Rows are points. To make a cloud, some directions were put in groups of two or more. Within a group, all points are equally far from the middle, so they leave a hole (a ring in 2 directions, a hollow ball in 3). The other directions are filled evenly. Then the cloud was stretched, turned, moved and blurred a little. Count the holes, and give their numbers of directions, smallest first.
(in the rows, 128 means zero)

Cloud, 21 rows:
[[119 135 124]
 [149  78 169]
 [171 129 116]
 [139 193  89]
 [146 173 127]
 [158 139 148]
 [162  80 171]
 [105 107 189]
 [133 151 137]
 [173  91 149]
 [110 112 120]
 [ 94 144 126]
 [161 122  84]
 [167  96 116]
 [112 149 161]
 [172 113 105]
 [126 135 164]
 [157 157 152]
 [ 96  99 174]
 [106  94 141]
 [141 136 157]]
Holes: 0

Cloud (32 x 4):
[[145 156 108  73]
 [172 149  83 101]
 [161 151  87  77]
 [119 115  75 112]
 [101 157 116 159]
 [170 152 107 141]
 [150  93 139 169]
 [134  85 122 178]
 [ 98 154 115 163]
 [110 109 160 125]
 [164 130 145 156]
 [155 153 134 155]
 [142  82 113 153]
 [140  82 109 134]
 [126 104 142 100]
 [138 122  70 131]
 [127  86 116 112]
 [151 153 108  71]
 [125 164 132 148]
 [127 104  88 170]
 [166 107 124  92]
 [137 125  77 155]
 [ 98 157 116 152]
 [128 101 159 184]
 [105 125 106 193]
 [130 104 141  97]
 [161 151  93 144]
 [129 153 153 129]
 [159  89 128 146]
 [ 84 107 131 197]
 [135 123  79 160]
 [180 140 104  83]]
Holes: 2 (2, 2)

Cloud, 47 rows:
[[126 176 130 107 144 153]
 [110 182 131  61 109 119]
 [103 134 129  67 109 119]
 [161 117 124 133 136 151]
 [150 165 143 151 136 168]
 [ 84 119  91  62 126 128]
 [167 119  99 122 108 163]
 [ 87 140 193  76 151 162]
 [ 91 125 165 133 121 182]
 [165 145 144 189 128 156]
 [126 178 143 134 134 136]
 [114 136 100 148 123 163]
 [123 160 134  98  71 126]
 [132 122  83 190 126 147]
 [147 152 152 132 168 147]
 [ 82 103 161  72 139 137]
 [144 161 129 127  74 111]
 [136 187 122 130 106 142]
 [173 146 128 193 133 162]
 [ 78 154 140  42 104 120]
 [122 144 145  95 165 178]
 [117 140 160  94 141 186]
 [150 127 115 162 163 158]
 [ 96 118 134 117 134 201]
 [ 96 108 159 100 127 168]
 [138 184 125 108  89 109]
 [118 153 116  73  98 123]
 [178 115  90 206 156 159]
 [162 142 146 158  95 120]
 [ 76 127 124  69 104 115]
 [124 145 155 120  88 108]
 [114 127 128 125 167 163]
 [136  94 127 164 129 153]
 [ 89 146 112  79  76 147]
 [147 168 117 110 112  87]
 [177 117 111 133 149 143]
 [117 121 129 154 161 150]
 [130 114 106  85 122 130]
 [ 99 145 151 149 124 163]
 [143 183 160 105 157 161]
 [137 132  73 127  79 142]
 [ 96  98 156 141 114 164]
 [ 96 129  85  96 126 143]
 [141 181 116 130  97 116]
 [148 182 110 132 117 119]
 [134  83 116 149 140 146]
 [128 140 177 118 121 137]]
Holes: 1 (2)
